Rows are points. The window is the flat piece filled in between its corners: a triangle in 3 columns, a solid with four corners in 4, and so on. A path goes straight from each point to the next, and from the last back to the first. After which points does the path pass through the window?

Window (4 x 4)
-11,25,-6,-15
22,-17,-52,-7
-27,-11,-37,-27
9,-15,80,32
Path:
(1): -1,-23,-18,-58
(2): -2,-3,-47,-36
(3): -14,-4,-54,-9
(4): -19,-18,-34,29
(5): 12,-17,-14,-37
(6): 33,-15,44,-17
(7): 0,-8,18,62
(8): 15,-1,-18,20
(9): 27,-27,-7,-47
(10): 11,-16,-30,-30
(11): -32,3,-42,11
(12): -1,12,30,27
(13): 23,-10,34,-22
(14): -3,16,4,-39
(15): -28,15,-34,34
(16): -6,-7,-48,6
Through the window after points: 10, 14, 16

Window (6 x 6)
-43,-4,-23,30,5,23
9,7,-21,14,-18,24
1,31,14,17,70,58
-16,20,-30,-11,55,35
-32,9,27,-65,-33,-33
-4,-30,29,-57,-10,-6
Path:
(1): -2,-27,9,-14,8,-24
(2): -20,-13,18,-47,-11,23
(3): -18,24,-15,0,-8,66
(4): 29,-12,-18,17,-5,-33
(5): 0,17,14,-3,46,-35
(6): -33,8,14,-37,4,43
(7): -8,11,1,-32,-7,49
(8): 14,8,-10,-6,6,7
(9): 13,-11,24,1,-1,-39
(10): -22,-17,9,-41,-20,26
(11): -30,28,1,-12,16,74
(12): 6,13,2,4,65,-4
(13): 19,-14,2,-27,42,-35
(14): -37,-10,37,-52,-39,45
(15): -20,14,-22,-14,31,46
(16): -16,16,-10,6,47,6
Through the window after points: 1, 3, 11, 13, 15

Window (8 x 8)
10,4,59,-43,-33,-14,4,-36
19,26,-37,-9,36,-7,-100,-34
-7,25,14,-53,6,15,42,-1
14,-43,32,-10,17,-47,-38,22
14,14,-65,36,15,-14,-4,9
-49,54,-37,37,-2,28,-9,34
-18,-11,-67,8,-19,-5,0,31
21,-21,1,15,-11,13,-28,31
Path:
(1): 30,46,-24,1,-11,-6,-28,29
(2): -21,-3,-30,12,20,23,-38,-20
(3): -16,-27,-12,24,10,3,-20,-12
(4): 23,39,-32,-17,-27,-37,-22,40
(5): 32,27,-9,-9,-43,-16,4,48
(6): -6,-14,8,-3,1,7,14,5
(7): 7,-15,-26,15,2,5,-24,0
(8): 3,24,-28,0,-9,-33,-46,25
Through the window after points: none

Window (11 x 11)
-57,43,-60,8,-17,1,-34,-29,-25,18,-20
-79,-32,-13,11,-10,3,0,-17,-21,-61,-29
37,6,19,-8,-50,0,-14,20,-24,9,5
-54,40,-28,-43,40,52,51,0,3,-35,14
-3,-21,1,11,10,-22,6,31,-35,35,-24
18,-23,-38,-11,22,-26,9,-24,-44,-86,34
-12,11,-11,15,-54,34,24,-11,59,17,25
-15,-32,11,-9,-25,-47,-48,-45,-11,-10,-29
64,-51,0,6,-61,35,-19,17,39,10,-16
11,15,28,-1,1,28,44,-12,-49,51,-35
-10,30,48,27,13,62,5,-33,37,-11,27
Path:
(1): 6,-5,18,-8,-30,24,-9,1,-25,13,7
(2): 31,19,3,10,-21,-10,15,5,6,-10,-18
(3): 14,56,20,30,-7,43,12,-17,54,-55,-31
(4): -31,-22,4,-1,-19,26,8,-18,4,40,49
(5): -16,-32,-16,-18,-29,44,10,-14,-37,-10,33
(6): 12,33,-2,23,1,-3,10,13,21,-2,-26
(7): 12,31,-2,6,-26,-12,6,2,20,1,-15
(8): -31,-38,-16,1,-18,39,-23,-19,-38,10,17
(9): -17,-29,-21,-16,-10,28,-11,-20,-43,17,17
(10): 8,27,-15,10,-24,-54,2,10,8,-36,-45
(11): 19,16,-14,-5,4,-24,11,-10,-1,-40,-11
(12): -5,-18,-17,-5,-11,9,-5,-13,-44,-25,24
Through the window after points: 1, 3, 7, 11
